Each row is a point. Examples show where two turns around zero, p and q, send a point. Write where each new point lands after one turn and then the other. Backwards means that the second turn is done in reverse. Each puzzle has new turns, and all numbers are rounded.
(in the rows, 128 means zero)

Turn p:
140; 116; 155 -> 147; 135; 152
90; 134; 149 -> 96; 149; 150
136; 116; 54 -> 119; 72; 78
146; 147; 153 -> 149; 157; 130
Turn q:
99; 122; 179 -> 92; 83; 143
164; 102; 71 -> 191; 155; 106
113; 146; 114 -> 112; 144; 112
136; 142; 147 -> 117; 130; 150
Where do these land?
q, then p backwards: 132; 76; 141 -> 161; 91; 108
q, then p: 144; 128; 116 -> 142; 138; 118
q, then p: 112; 106; 117 -> 132; 101; 118
q, then p backwards: 125; 203; 138 -> 66; 157; 161

Turn p:
134; 146; 89; 120; 107; 112 -> 105; 145; 89; 121; 113; 121
86; 167; 104; 114; 115; 111 -> 79; 158; 129; 108; 103; 141
109; 121; 122; 145; 108; 112 -> 111; 113; 128; 133; 99; 125
90; 112; 145; 150; 110; 166 -> 126; 88; 149; 127; 115; 173
220; 159; 133; 131; 180; 121 -> 192; 189; 104; 164; 167; 96
102; 85; 154; 114; 114; 181 -> 138; 70; 149; 100; 150; 163
132; 75; 131; 139; 178; 110 -> 123; 100; 153; 168; 166; 91
151; 159; 146; 111; 112; 110 -> 151; 159; 123; 104; 110; 112
Turn q:
156; 89; 98; 113; 163; 119 -> 112; 73; 101; 115; 150; 136
102; 163; 171; 132; 172; 124 -> 111; 143; 172; 176; 156; 113
165; 145; 118; 120; 95; 209 -> 132; 170; 115; 103; 122; 211
166; 165; 127; 96; 124; 179 -> 128; 169; 114; 119; 165; 184
106; 92; 149; 138; 88; 104 -> 149; 119; 153; 97; 92; 95
96; 104; 131; 148; 118; 112 -> 123; 115; 143; 125; 93; 101
105; 118; 106; 153; 148; 85 -> 120; 97; 114; 155; 110; 86
131; 164; 166; 154; 110; 111 -> 170; 155; 153; 157; 125; 117
125; 112; 84; 98; 134; 109 -> 106; 112; 86; 106; 137; 107
Where do these land?
p, then q backwards: 110; 133; 170; 99; 167; 125 -> 119; 128; 189; 102; 127; 132
p, then q: 176; 189; 146; 133; 43; 125 -> 171; 178; 51; 78; 139; 155
q, then p backwards: 110; 104; 139; 149; 138; 147 -> 91; 123; 140; 145; 120; 122
q, then p: 129; 102; 112; 114; 148; 119 -> 103; 106; 136; 127; 144; 115
p, then q: 178; 154; 104; 156; 110; 173 -> 127; 127; 70; 140; 115; 185
p, then q backwards: 132; 91; 109; 144; 130; 95 -> 105; 122; 111; 141; 157; 93
p, then q backwards: 95; 163; 132; 120; 140; 91 -> 75; 137; 144; 121; 115; 152
p, then q: 94; 89; 111; 108; 147; 149 -> 80; 101; 160; 127; 127; 120

Turn p:
104; 129; 144; 108; 126; 109; 80; 146; 137 -> 113; 126; 137; 134; 134; 84; 96; 151; 149
157; 112; 131; 124; 135; 80; 177; 120; 108 -> 175; 108; 131; 86; 125; 121; 164; 104; 127
152; 118; 96; 137; 148; 117; 115; 82; 116 -> 154; 132; 140; 127; 158; 130; 117; 105; 80
107; 131; 114; 112; 112; 94; 141; 164; 174 -> 128; 113; 78; 121; 118; 104; 110; 113; 172
162; 110; 142; 132; 115; 170; 124; 96; 139 -> 104; 137; 162; 151; 146; 154; 147; 96; 122
100; 133; 111; 137; 93; 137; 166; 132; 95 -> 142; 135; 115; 133; 64; 141; 140; 127; 115
173; 134; 141; 208; 141; 159; 93; 143; 80 -> 158; 103; 174; 175; 153; 185; 139; 185; 108
98; 105; 128; 109; 135; 152; 145; 142; 152 -> 80; 115; 107; 114; 112; 129; 126; 118; 131
131; 157; 113; 87; 141; 117; 123; 129; 119 -> 138; 162; 126; 93; 132; 121; 103; 132; 134
96; 151; 160; 125; 133; 145; 116; 127; 160 -> 87; 150; 110; 145; 138; 109; 139; 149; 143
Turn q:
146; 103; 143; 148; 114; 207; 101; 111; 106 -> 153; 125; 99; 159; 114; 200; 105; 104; 105
98; 129; 135; 138; 128; 225; 147; 131; 115 -> 131; 156; 119; 98; 132; 217; 117; 105; 104
138; 135; 138; 125; 117; 101; 138; 157; 142 -> 139; 129; 157; 121; 119; 103; 124; 150; 131
141; 145; 90; 119; 138; 106; 130; 109; 109 -> 131; 134; 92; 122; 143; 90; 136; 116; 135
144; 118; 131; 158; 104; 124; 143; 113; 179 -> 153; 111; 137; 139; 114; 142; 175; 163; 133
38; 129; 146; 124; 124; 129; 140; 120; 110 -> 57; 163; 154; 112; 116; 149; 146; 99; 125
127; 145; 140; 149; 148; 112; 109; 145; 146 -> 129; 136; 154; 149; 156; 123; 124; 146; 143
125; 133; 111; 150; 115; 109; 119; 148; 127 -> 129; 155; 127; 142; 123; 111; 129; 152; 129
144; 106; 113; 162; 164; 102; 138; 114; 178 -> 126; 95; 123; 143; 166; 122; 168; 178; 126
149; 109; 110; 78; 120; 119; 118; 136; 109 -> 126; 105; 102; 112; 103; 100; 91; 122; 133
134; 128; 150; 136; 138; 106; 143; 129; 109 -> 127; 124; 148; 134; 136; 107; 131; 117; 103
152; 157; 129; 49; 125; 97; 110; 123; 106 -> 135; 104; 124; 105; 115; 72; 90; 84; 168
Where do these land?
p, then q: 117; 133; 111; 146; 134; 105; 128; 161; 98 -> 148; 121; 117; 134; 102; 120; 93; 154; 122
p, then q: 120; 172; 170; 120; 116; 95; 148; 119; 135 -> 156; 130; 148; 92; 141; 89; 156; 152; 141
q, then p backwards: 124; 100; 135; 137; 145; 157; 81; 112; 60 -> 112; 118; 65; 144; 110; 163; 109; 103; 173
q, then p backwards: 83; 101; 103; 134; 95; 151; 134; 74; 152 -> 113; 132; 147; 143; 120; 172; 200; 145; 144
q, then p: 147; 156; 124; 141; 98; 122; 99; 110; 154 -> 141; 120; 105; 151; 153; 152; 148; 104; 153
p, then q backwards: 127; 136; 94; 73; 156; 113; 126; 114; 152 -> 120; 155; 101; 92; 153; 142; 142; 146; 85
q, then p: 147; 123; 115; 129; 175; 176; 148; 141; 149 -> 96; 120; 150; 87; 146; 163; 96; 138; 116
p, then q: 157; 133; 139; 154; 111; 98; 157; 140; 134 -> 160; 94; 116; 114; 131; 132; 149; 152; 111
q, then p: 106; 116; 121; 86; 117; 138; 146; 138; 112 -> 114; 154; 140; 126; 103; 100; 102; 112; 129
p, then q backwards: 152; 110; 168; 161; 134; 125; 113; 169; 133 -> 138; 118; 145; 128; 151; 114; 111; 116; 191
